Each point is reached from the start by the listed moves, each made once or not at all, plus a little noise. Say if it took an odd or an even number of moves. Then give how often each move was made.

Moves:
(1): [ 63 -20   8 -10 -14]
(2): [30 89  3  5  8]
Start: [-13   6   0  -4   9]
Points:
[-17   7   0  -7   9] -> even (0, 0)
[ 78  73  11 -14   2] -> even (1, 1)

Moves:
(1): [ 54  -8 -27  -8 -17  -3  -7  -9   9]
(2): [ 6 76  2 -4 -3  9  0  1  6]
(3): [18  2 48  2  1 18 -3 10 -1]
(4): [ -2 -22  -6  66 -21   9   2  46   4]
(5): [ 12  -2   0   6  43 -11  -9  -1   6]
(6): [  5 -11 -13   5   7  51   5 -22   9]
(7): [ 9  2 10 -2  3 -8 60  7 14]
(8): [ -9 -10 -25 -45  12  19  11  67 -10]
Start: [ -1  14  34  33 -32 -34  13  31   8]
Points:
[ 82 -11  43 101 -20 -23  -2  75  24] -> even (1, 0, 1, 1, 1, 0, 0, 0)
[ 89  83  61  29 -10 -23  -7  37  27] -> even (1, 1, 1, 0, 1, 0, 0, 0)
[ 77 -23 -16 100 -13   6   6  40  35] -> even (1, 0, 0, 1, 1, 1, 0, 0)

Moves:
(1): [ 24   8  12   9 -12  10 -21  14  20  -9 -24   3   2   5   4  -3]
(2): [-37  32   4   5 -26  -6  10 -12  16   9   2 -23  28   4   8   0]
(3): [  1   1   6 -13  40  -3  17  -1  18 -11  -7  -5 -17  10  17  24]
(4): [-10 -29  15  41  13 -14  21 -29  -1  19   9 -12  -4  11  -8   6]
(5): [ 20  22  -3   0  22   4 -23  -2 -10  13   1 -11  -2  17  -8   3]
(6): [-39  -1 -21  15   2  18 -17   3  14   0 -10  -5 -15  14   7   3]
(7): [ 33   5  21  -6  -2  18  44   4  21  53 -17 -14  14 -16 -12  10]
(8): [  6   0  32  43  17 -22  14  62 -21   8 -33   3  -4 -15   8  -5]
(9): [ 14   7 -19 -20  10 -22 -17 -17  22  -6 -12  -6  -9   2   4 -11]
(10): [ -4   9  22   4   8  10 -24  -2   2   1   7 -28  12 -23 -12   4]
(11): [ 14   0   1   4 -11 -13  11  11   8 -11  14 -20 -17   8 -16   8]
(12): [ -5  -2 -16  11  31  13 -34   8  17   9 -11   9   9   4 -23  39]
(13): [ -1 -17  -5  -6 -10  36  -3  19  10 -28   7  -6  43 -16 -13 -19]
(14): [-14 -28  15 -12 -17  -7 -16  23   1  12 -15   2   4  27 -24  -3]
Start: [-17  -4  -9   1   1 -27   1 -13   1   6  17  17 -29  17  -5   7]
Points:
[-64  -8 -26 -23  29  22 -16  15 121  44 -47 -32  28  45 -41  51] -> even (0, 1, 1, 0, 0, 1, 1, 0, 1, 0, 0, 1, 1, 1)
[ 14 -18  31  96 102  30  -2  66  70  62 -67 -23  -5  31 -33  67] -> odd (1, 0, 1, 1, 1, 1, 1, 1, 0, 0, 0, 1, 1, 0)
[ 70  13  28  27  74 -47  16  68  85  40 -69 -12 -51  15 -23  69] -> odd (1, 0, 1, 0, 0, 0, 1, 1, 1, 0, 1, 1, 0, 0)
[-10  -1  29  34  85 -29  -7 -45   8  27  27 -40 -43  33 -15  45] -> even (0, 0, 1, 1, 1, 0, 0, 0, 0, 1, 0, 0, 0, 0)
[-49   6   3  25   4 -38   1 -43  65 107 -23 -54 -16  77 -40  15] -> odd (0, 1, 0, 1, 1, 1, 1, 0, 1, 0, 0, 0, 0, 1)
[-53 -44  71  89  52 -33 -27  57  34  28 -55 -28 -51  46 -12  34] -> odd (1, 0, 1, 1, 0, 1, 0, 1, 0, 1, 0, 0, 0, 1)
